Each row of a before or after table is a point. One or more steps were done to the points. Then noise was added and the rows were shuffled. The steps act on how far a point lies along the listed directions, d1 being the first. Name the steps. A step turns or swaps two directions, mirrors them in a line or flattens them onto one, adds a multiple of one to another, or multiplies one. Angles are multiples of 10 degrees, from the lower direction toward the higher: turns from -170 to 170, lines from 10 to 170 but not 90. Use the fewest steps. Two steps may share a direction if one is a turn and the other turns, adds or multiplies; they go together, in the order done. Otherwise the lowest direction goes first.

Directions:
(1): [.19 .37 .53]
(2): [-.64 .10 .17]
(3): [-.01 .55 -.39]
Before:
[-.49 -.03 .15]
[-.44 -.15 .41]
[-.55 .26 .15]
[.24 -.40 -.01]
[.84 -.44 .45]
[-.37 -.41 .65]
[.29 .18 -.15]
[-.26 -.15 -.18]
[-.34 .48 -.18]
[.04 .21 -.03]
[-.04 .22 .27]
[-.70 .19 .36]
After, 12 rows:
[-.46 -.40 .05]
[-.46 -.63 .31]
[.20 .30 .04]
[-.33 .33 -.43]
[-.05 .20 -.03]
[-.55 -.03 -.27]
[.01 -.22 -.28]
[.34 -.23 .20]
[-.41 -.28 -.19]
[-.76 -.21 -.21]
[.44 -.10 .95]
[-.30 .13 .14]
Steps: turn d1 and d2 by 50 degrees

Directions:
(1): [-.50 -.44 -.21 -.35 .56 -.05 .42 .33]
(2): [.17 -.12 -.36 .23 -.41 -.79 .36 .24]
(3): [.52 -.59 -.03 .25 -.17 .58 .27 .30]
(4): [.35 .28 .45 -.19 .23 -.19 -.18 .80]
(5): [.25 -.42 .57 .29 .47 -.40 .05 -.42]
(6): [.04 .26 .48 -.40 -.29 .09 .78 -.19]
Before (14 x 8):
[-.28 .11 -.68 -.20 -.12 -.04 .11 .72]
[-.05 -.45 -.09 .01 .00 -.01 .33 .56]
[-.54 .11 .26 -.31 .16 .30 -.08 -.52]
[-.30 .01 .32 -.31 .39 .17 .44 -.47]
[.30 -.04 .10 .33 -.02 -.47 .07 .36]
[.20 -.34 .02 .10 .43 .03 .00 .09]
[-.29 .37 -.04 -.08 .10 -.27 -.12 -.51]
[-.01 .07 -.30 -.26 -.16 .13 -.45 .91]
[.34 -.02 .16 -.10 .29 .23 -.34 .45]
[.09 .05 .03 .25 -.15 -.57 .16 -.19]
[-.14 -.04 .15 -.27 .38 -.12 .16 .29]
[-.07 -.53 .25 .16 .48 .08 -.25 -.07]
[.21 .13 .12 .15 -.05 .13 -.33 -.07]
[-.16 .55 .10 -.56 .14 .56 .35 .17]
After (14 x 8):
[.19 .13 .12 .14 -.06 .14 -.32 -.07]
[-.14 .58 .12 -.55 .10 .54 .35 .12]
[.12 .09 .08 .31 -.22 -.55 .11 -.26]
[-.07 .57 .04 .05 -.15 -.25 -.28 -.65]
[-.42 .21 .33 -.22 .01 .32 -.17 -.58]
[-.08 .04 .19 -.23 .33 -.11 .11 .24]
[.13 -.40 -.05 .04 .55 -.02 .06 .12]
[-.30 .09 -.69 -.19 -.11 -.06 .11 .71]
[-.22 -.58 -.11 -.11 .16 -.04 .44 .67]
[.26 -.09 .08 .30 -.03 -.47 .10 .37]
[.25 -.09 .13 -.18 .40 .19 -.28 .50]
[-.24 .08 .37 -.24 .32 .15 .38 -.49]
[-.05 .01 -.34 -.31 -.14 .15 -.45 .93]
[-.11 -.61 .22 .12 .56 .11 -.23 -.02]
Steps: add 0.7 times d3 to d1

Directions:
(1): [.01 -.42 -.08 .31 -.92 -.51 .08 .49 .21 -.36 -.05 -.14]
(2): [.43 .46 .03 .36 -.06 .45 .89 .33 .06 .09 -.33 -.21]
(3): [-.24 -.24 .28 .31 -.54 .36 .27 -.37 -.71 .27 .30 .46]
Before:
[.12 .18 .13 .37 -.33 -.08 .67 .53 .10 -.04 -.37 -.25]
[.29 .54 -.19 .08 .68 .25 .39 .24 .53 -.05 -.36 -.41]
[-.14 -.43 .02 .37 -.84 -.28 .46 .34 -.15 -.18 -.01 .02]
[-.07 -.23 -.21 -.07 -.50 -.93 -.10 .61 .34 -.40 -.17 -.28]
[-.49 -.44 -.09 -.34 -.24 -.59 -.24 .04 .10 -.23 .26 .08]
[-.05 .22 .09 -.30 .47 .45 -.15 -.06 -.21 -.02 .11 .09]
[-.39 -.32 .03 -.18 -.05 -.12 -.41 -.55 -.03 .03 .35 .45]
[-.17 -.30 .14 -.07 .07 .28 -.05 -.17 -.26 .20 .24 .24]
[-.01 .13 .32 .21 -.17 .37 .35 -.14 -.37 .22 -.04 .08]
[.06 -.14 .01 .22 -.74 -.45 .22 .85 .45 -.29 -.29 -.22]
[.22 .51 -.25 -.19 .48 .48 .32 -.01 .11 .17 -.24 -.36]
[.68 .56 .08 -.14 .49 .52 .49 .17 .13 -.07 -.49 -.40]
[.14 .04 .14 .31 -.52 .34 .42 .05 -.37 .07 .11 .25]
After (13 x 12):
[.02 -.18 .04 .45 -.67 -.01 .78 .37 -.16 -.08 -.14 -.07]
[-.16 .06 .08 -.38 .41 .28 -.38 -.09 -.19 -.09 .21 .14]
[-.33 -.46 .01 -.06 -.37 -.28 -.35 -.37 .04 -.08 .30 .38]
[-.38 -.42 -.10 -.17 -.51 -.61 .01 .27 .19 -.30 .16 -.03]
[-.20 -.38 .14 -.06 -.04 .20 -.13 -.14 -.24 .14 .26 .25]
[.25 .15 .06 .31 -.54 -.13 .60 .85 .44 -.16 -.42 -.30]
[.17 .42 .17 .27 .01 .18 .73 .38 .03 .11 -.39 -.21]
[.12 .00 -.19 .10 -.53 -.73 .32 .74 .37 -.36 -.31 -.37]
[.55 .56 .09 -.36 .83 .54 .19 -.09 .06 .03 -.36 -.30]
[.16 .56 -.19 -.10 .95 .29 .20 .01 .44 .03 -.27 -.31]
[.14 .15 .15 .25 -.33 .46 .42 -.02 -.41 .15 .10 .25]
[.08 .44 -.24 -.35 .67 .40 .04 -.20 .05 .23 -.13 -.28]
[-.05 .13 .33 .12 -.04 .38 .23 -.23 -.38 .27 .02 .12]
Steps: turn d1 and d2 by 30 degrees

Directions:
(1): [.08 .49 .26 -.19 .14 .33 -.28 -.13 .28 -.15 -.13 -.55 -.32 .16 .35 .50 .49 .05 .06 -.58]
(2): [.00 .16 .94 .02 .00 .07 -.20 .45 .23 .31 .01 .45 .41 -.36 .09 .03 .12 .11 -.49 .01]
(3): [-.30 -.45 .12 -.11 .36 -.02 .09 .05 -.08 -.06 .11 .84 -.44 .07 -.22 .23 .47 .10 .47 -.37]
(4): [.26 -.10 -.23 -.32 .52 -.34 -.10 .44 .48 -.17 -.27 -.08 -.34 -.02 -.51 -.09 -.39 .11 -.50 -.32]
(5): [-.34 .21 .20 -.86 -.42 .50 .27 .17 .14 -.18 .08 .17 -.40 .21 .10 -.14 -.46 .02 .06 .28]
Before (12 x 20):
[-.10 .03 -.27 -.27 -.10 .20 .17 .02 .19 -.31 .05 -.39 -.39 .23 .17 .04 -.11 -.05 .09 -.17]
[.19 -.19 -.75 .18 -.03 -.61 .04 -.04 -.15 -.07 -.20 -.38 .08 .03 -.46 -.32 -.56 .04 -.07 .17]
[-.16 .20 .67 -.48 .18 .27 -.40 .51 .52 -.02 .06 .07 -.02 -.06 .23 .20 .17 .33 -.55 -.41]
[.09 -.10 -.42 -.05 .33 -.07 -.12 -.28 .06 -.34 -.23 -.31 -.43 .26 -.16 .07 .05 .07 .29 -.27]
[-.31 .08 .51 -.71 -.10 .37 .07 .50 .32 -.11 -.01 .40 -.28 .03 .08 .01 -.30 .31 -.22 .16]
[.15 .12 .26 .00 .35 -.06 -.19 .15 .15 -.11 -.07 -.03 -.09 -.06 -.10 .17 .19 .08 .02 -.17]
[.05 .06 -.36 -.41 .08 -.03 .15 .27 .17 -.06 -.14 -.12 -.10 .08 -.25 -.47 -.66 .04 -.25 .44]
[-.10 -.08 -.07 .11 -.22 .08 .13 .04 -.23 -.07 -.01 -.07 -.15 .15 .04 .11 .11 -.12 .13 .00]
[.18 .06 .27 .22 .16 -.19 -.17 .08 .10 .15 -.18 .00 .16 -.10 .23 .19 .36 .16 -.11 -.24]
[.17 .08 -.13 .12 .20 -.24 -.04 .18 .33 -.11 -.24 -.17 -.09 -.08 -.25 -.13 -.17 .26 -.25 -.21]
[-.40 .30 .41 -.42 -.22 .70 .06 -.05 .15 -.33 .13 .22 -.34 .09 .14 .41 .17 -.03 .54 -.22]
[-.17 .31 .17 -.29 -.32 .32 .07 -.09 .01 .06 .17 -.35 -.11 .18 .22 -.15 -.27 -.04 .06 .15]
After:
[.05 -.16 .37 .32 .01 -.31 -.08 .16 -.06 .32 -.08 .38 .38 -.23 .13 .03 .24 .13 -.09 .06]
[-.05 -.48 -.83 .11 .08 -.20 .16 -.49 -.36 -.30 -.09 -.06 -.33 .28 -.29 -.24 -.27 -.05 .54 .19]
[.01 -.13 .26 .14 .17 -.17 .00 .16 -.11 -.03 .04 .37 .20 -.14 -.18 -.10 .01 .02 .04 .25]
[-.30 .11 .64 -.63 -.24 .31 .06 .64 .31 .05 .01 .55 -.04 -.13 .13 -.13 -.41 .35 -.41 .40]
[.17 .22 -.45 -.45 .22 -.04 .04 .22 .35 -.11 -.22 -.46 -.27 .15 -.15 -.27 -.59 .06 -.25 .16]
[.32 -.02 -.96 .04 .18 -.55 -.11 -.16 .02 -.29 -.35 -.84 -.36 .23 -.43 -.05 -.31 .06 .05 -.31]
[-.17 -.26 -.62 -.06 -.31 .07 .39 -.11 -.09 -.30 .17 -.23 -.19 .22 .04 -.29 -.36 -.10 .22 .25]
[-.36 -.25 .88 -.13 -.22 .14 -.11 .67 .08 .39 .30 .91 .69 -.37 .10 -.30 -.22 .25 -.67 .43]
[.12 -.08 -.22 .22 .08 -.33 .08 .15 .15 .00 -.11 .02 .07 -.18 -.31 -.29 -.30 .25 -.21 .03]
[-.10 .26 .06 -.16 -.36 .27 .09 -.11 -.03 .11 .17 -.36 -.02 .14 .20 -.22 -.33 -.07 .04 .25]
[-.10 -.05 -.11 .04 -.18 .12 .12 .02 -.25 -.10 -.06 -.13 -.23 .19 .09 .14 .10 -.10 .16 -.05]
[-.48 .07 .32 -.23 -.51 .55 .28 -.01 -.12 -.16 .27 .54 .00 .03 .07 .07 -.14 -.09 .57 .33]
Steps: mirror d1 and d4 in the line at 110 degrees; multiply d2 by 1.6; turn d3 and d5 by 10 degrees
